Each point is reached from the start by the listed moves, each made once or not at all, plus a little noise. Is the number of moves made odd or even? Then give how often each move was made.

Moves:
(1): -0.094,0.065,0.175
(2): -0.235,-0.041,0.062
(3): -0.016,-0.287,0.035
Start: -0.113,0.049,0.016
Points:
-0.439,0.076,0.258 -> even (1, 1, 0)
-0.112,0.053,0.006 -> even (0, 0, 0)
-0.347,0.002,0.070 -> odd (0, 1, 0)
-0.449,-0.215,0.281 -> odd (1, 1, 1)

Moves:
(1): 0.043,-0.071,0.130,0.065,-0.077,0.049,-0.005,-0.044,0.076,-0.048,-0.037
(2): -0.045,0.014,0.112,-0.117,-0.003,0.072,0.028,-0.051,-0.008,-0.030,-0.001
(3): -0.028,-0.054,-0.178,-0.239,0.095,0.086,-0.116,0.182,0.080,0.149,-0.010
(4): -0.220,-0.050,0.321,0.023,-0.083,-0.038,0.085,0.020,0.108,-0.040,-0.002
(5): -0.014,-0.010,-0.038,0.059,0.113,0.013,0.110,0.056,-0.017,-0.046,-0.072
(6): -0.074,-0.086,-0.027,0.047,-0.066,0.022,-0.040,0.125,-0.005,-0.132,-0.075
(7): -0.075,0.051,-0.249,0.040,-0.104,0.057,0.050,0.125,0.178,0.007,0.053
(8): 0.153,0.287,0.122,-0.074,-0.148,-0.200,-0.162,0.324,0.041,-0.074,-0.010
(9): -0.159,0.189,-0.067,0.191,0.002,-0.019,-0.177,-0.151,0.042,-0.047,-0.074
(10): -0.166,0.004,-0.091,0.158,0.139,0.176,-0.026,-0.116,0.109,-0.014,0.214
(11): -0.088,-0.070,-0.023,-0.144,0.075,-0.078,-0.085,-0.130,0.297,-0.146,0.094
Start: 0.043,-0.019,0.059,-0.114,-0.034,-0.065,-0.031,-0.038,0.130,0.056,0.025
Points:
-0.136,-0.143,0.479,0.040,-0.076,-0.050,0.158,-0.014,0.306,-0.067,-0.099 -> odd (1, 0, 0, 1, 1, 0, 0, 0, 0, 0, 0)
-0.210,0.360,-0.212,0.018,-0.159,-0.255,-0.329,0.312,0.644,-0.372,-0.052 -> even (0, 0, 0, 0, 1, 1, 1, 1, 1, 0, 1)
-0.480,-0.363,0.201,-0.203,0.043,0.148,-0.220,-0.004,0.805,-0.183,0.206 -> even (1, 0, 1, 1, 0, 1, 0, 0, 0, 1, 1)
-0.568,-0.046,0.252,-0.007,-0.295,0.006,-0.178,-0.161,0.813,-0.378,-0.038 -> odd (1, 1, 0, 1, 0, 1, 1, 0, 1, 0, 1)
-0.445,0.310,-0.402,-0.190,0.069,0.067,-0.459,0.328,0.844,-0.268,0.143 -> odd (0, 1, 1, 0, 1, 1, 1, 1, 1, 1, 1)

Moves:
(1): 0.183,-0.186,-0.066,-0.146,0.090,-0.091,-0.061,-0.024,-0.119,0.035,-0.047,0.179,0.095,0.035,-0.097,-0.096,-0.171,-0.133,0.011,-0.072,-0.142,-0.078,0.003,0.002,-0.065,-0.007
(2): -0.132,0.234,0.055,0.108,-0.017,0.044,0.004,-0.049,0.005,-0.025,0.016,0.162,-0.013,0.011,-0.013,-0.067,0.028,0.121,0.099,-0.071,0.057,0.013,-0.089,-0.047,-0.076,-0.050
(3): 0.025,0.017,-0.050,-0.126,0.329,-0.203,0.032,0.041,0.039,-0.181,-0.049,-0.073,-0.262,0.157,-0.160,-0.094,0.109,0.023,0.249,-0.171,0.048,-0.205,0.275,-0.059,-0.099,-0.105
(4): -0.010,-0.082,-0.039,0.087,0.003,-0.011,0.024,-0.104,0.004,0.012,0.095,-0.009,0.060,0.244,0.084,-0.007,-0.199,0.187,0.154,0.060,0.121,0.042,0.059,0.063,-0.033,0.006
(5): -0.063,-0.068,-0.009,0.238,-0.006,-0.264,0.055,0.021,-0.292,0.200,-0.042,0.089,-0.131,0.151,-0.213,-0.155,-0.133,0.199,-0.125,-0.059,-0.359,-0.283,0.096,0.011,0.006,-0.080
(6): -0.044,0.021,0.000,-0.037,0.130,0.290,-0.181,0.008,0.221,0.204,-0.013,0.049,0.243,-0.031,-0.179,0.046,0.146,-0.001,-0.116,0.029,0.103,-0.088,0.089,-0.051,0.107,-0.055
(7): 0.009,-0.028,-0.042,-0.156,-0.055,0.033,0.073,0.075,-0.105,0.179,0.101,0.051,0.170,0.025,-0.082,-0.035,-0.007,0.018,0.122,0.055,-0.188,0.189,0.164,-0.251,0.103,-0.173
(8): -0.016,0.000,0.019,0.224,-0.126,0.388,0.110,-0.077,-0.066,-0.061,-0.032,-0.069,0.019,0.082,-0.016,0.033,0.134,0.079,-0.068,-0.139,-0.088,0.090,0.101,0.114,0.151,-0.185
(9): -0.148,0.053,-0.047,0.131,-0.046,0.098,0.191,-0.137,0.067,-0.115,0.154,-0.072,0.052,0.188,0.084,-0.102,-0.007,-0.062,0.051,-0.008,-0.076,0.148,0.038,-0.029,-0.159,0.114
(10): 0.051,0.104,0.341,-0.029,-0.035,-0.052,0.091,-0.121,0.045,0.206,-0.118,0.009,-0.211,-0.114,0.089,0.092,-0.134,-0.038,-0.141,-0.115,0.039,-0.208,0.034,-0.105,-0.011,0.145
(11): -0.040,0.071,0.018,-0.174,-0.068,0.126,0.063,-0.167,0.034,-0.167,0.066,-0.239,0.000,-0.176,-0.031,-0.012,-0.060,0.068,0.094,0.052,0.028,-0.039,-0.039,0.012,0.026,0.246
(12): -0.089,-0.008,0.269,0.027,-0.024,0.084,0.092,0.069,0.024,-0.194,0.101,0.084,-0.042,-0.009,0.136,-0.012,0.045,-0.079,-0.127,0.373,0.006,-0.037,0.062,0.232,-0.043,-0.246
(13): 0.094,-0.078,-0.036,0.085,-0.333,-0.043,0.194,0.082,0.130,0.060,-0.191,0.017,0.117,-0.304,-0.309,0.044,-0.059,-0.011,-0.044,0.007,0.127,0.001,0.049,-0.246,-0.013,0.149
(14): -0.126,-0.309,0.247,0.169,-0.086,-0.081,-0.139,0.094,-0.053,-0.058,0.041,-0.039,0.055,-0.135,0.119,0.049,-0.042,-0.075,-0.126,0.017,0.069,0.007,0.069,0.081,0.159,-0.030
(15): 0.201,-0.050,-0.166,0.103,0.089,0.018,0.043,0.108,-0.049,-0.036,0.094,-0.001,0.182,-0.169,0.155,0.237,0.059,-0.205,0.082,0.024,-0.041,-0.018,0.115,-0.137,0.064,0.043
(16): 0.020,-0.257,-0.137,0.029,-0.099,0.079,-0.312,0.019,0.055,-0.181,0.079,0.146,-0.025,0.055,-0.090,0.219,0.052,-0.064,-0.003,0.005,-0.135,-0.049,-0.058,-0.175,0.024,-0.241
(17): 0.084,0.001,-0.041,0.060,0.042,-0.139,-0.043,-0.026,-0.163,0.133,0.071,0.073,-0.137,0.063,0.050,-0.080,0.052,0.014,-0.035,-0.045,0.181,-0.098,0.048,-0.048,-0.105,0.131
(18): 0.027,-0.049,0.116,-0.083,0.186,0.027,0.035,0.019,0.031,0.077,-0.046,0.070,0.008,-0.035,0.039,0.091,0.187,0.071,0.108,-0.033,-0.007,0.018,-0.001,0.006,0.012,0.166
(19): 0.064,-0.321,-0.094,0.080,0.023,0.090,-0.072,-0.032,-0.031,0.049,-0.035,-0.173,0.118,0.045,-0.052,-0.145,-0.076,-0.255,0.114,0.070,-0.056,-0.131,-0.125,-0.139,0.147,0.129
(20): 0.146,0.169,0.059,0.128,-0.121,0.191,-0.153,0.027,0.214,0.055,0.033,0.043,0.062,0.002,0.074,-0.049,0.223,0.117,0.175,-0.009,-0.198,0.091,0.053,-0.111,-0.102,0.073
(21): -0.145,0.039,-0.066,-0.183,0.042,0.142,0.086,0.208,-0.002,-0.118,0.119,-0.109,0.002,0.049,0.093,0.030,0.032,-0.026,0.085,-0.053,0.049,-0.061,-0.109,0.237,-0.180,-0.072
(22): 0.034,0.096,0.068,0.019,0.098,-0.021,-0.094,0.055,-0.063,0.039,0.117,0.158,-0.416,0.089,0.089,0.031,-0.148,0.031,0.119,0.180,0.043,0.123,0.045,0.140,-0.012,0.144
(23): -0.176,0.088,-0.127,-0.135,-0.086,-0.095,0.086,-0.200,0.064,0.033,-0.090,0.155,-0.060,0.020,0.048,-0.033,-0.020,-0.013,0.039,-0.121,-0.055,-0.111,0.157,0.079,0.125,-0.114
(24): 0.097,0.054,0.150,0.057,-0.097,0.093,-0.133,0.096,-0.121,0.079,-0.021,-0.068,0.148,0.037,-0.092,0.191,0.056,-0.143,-0.019,0.059,0.040,0.132,-0.063,0.102,0.023,0.058
Start: -0.104,0.027,-0.162,-0.077,-0.107,-0.204,0.099,-0.099,0.136,0.212,-0.296,0.093,0.258,0.019,-0.022,0.031,0.016,0.033,-0.122,-0.036,-0.096,0.064,0.279,0.212,0.417,-0.002
Points:
-0.409,0.191,-0.316,-0.281,-0.387,0.784,0.151,-0.220,0.342,-0.094,0.212,0.261,0.064,0.314,0.234,0.198,0.377,0.280,0.597,-0.076,-0.693,0.461,0.605,0.243,0.421,-0.039 -> even (0, 0, 0, 0, 0, 0, 1, 1, 1, 0, 1, 0, 0, 0, 0, 1, 0, 1, 0, 1, 1, 1, 1, 0)
0.005,-0.404,-0.094,0.348,-0.230,0.407,0.217,-0.184,-0.375,0.260,-0.011,-0.238,0.292,0.235,-0.055,0.425,0.204,-0.343,0.011,-0.273,-0.520,-0.415,0.290,0.091,0.399,0.412 -> even (0, 0, 0, 0, 1, 0, 0, 1, 1, 1, 1, 0, 0, 0, 1, 1, 1, 1, 1, 0, 1, 0, 0, 1)
-0.386,-0.109,-0.022,0.296,-0.070,1.005,0.489,-0.081,-0.115,0.308,0.213,-0.140,1.068,0.433,-0.140,0.099,0.255,-0.037,0.347,0.312,-0.522,0.056,0.564,0.324,0.567,-0.098 -> even (0, 1, 0, 1, 1, 1, 1, 1, 1, 0, 1, 1, 0, 0, 1, 0, 0, 1, 1, 0, 1, 0, 0, 1)
-0.051,0.009,-0.054,0.562,-0.404,0.888,0.169,-0.112,0.437,0.435,-0.047,0.176,0.264,-0.147,-0.267,0.310,0.226,0.090,0.330,-0.198,-0.608,-0.334,0.447,-0.333,0.391,0.515 -> odd (0, 1, 0, 0, 1, 1, 0, 1, 1, 1, 1, 0, 1, 0, 1, 1, 0, 1, 1, 1, 1, 1, 0, 0)
-0.251,0.014,0.594,-0.068,-0.068,0.095,0.096,-0.330,0.060,0.522,-0.240,0.495,-0.266,0.125,-0.222,-0.171,-0.052,0.224,-0.017,-0.025,-0.807,-0.459,1.409,0.321,0.763,-0.351 -> odd (1, 0, 1, 0, 1, 1, 1, 1, 0, 1, 1, 1, 0, 1, 0, 0, 0, 0, 0, 1, 0, 1, 1, 0)
0.323,0.218,0.051,0.701,-0.589,0.285,0.290,0.226,-0.338,0.974,-0.221,0.312,0.192,-0.007,-0.269,0.158,0.078,-0.072,0.243,-0.135,-0.421,-0.115,0.628,-0.262,0.391,0.272 -> odd (0, 1, 0, 0, 1, 0, 1, 1, 0, 1, 0, 0, 1, 0, 1, 0, 1, 0, 1, 1, 1, 1, 0, 1)
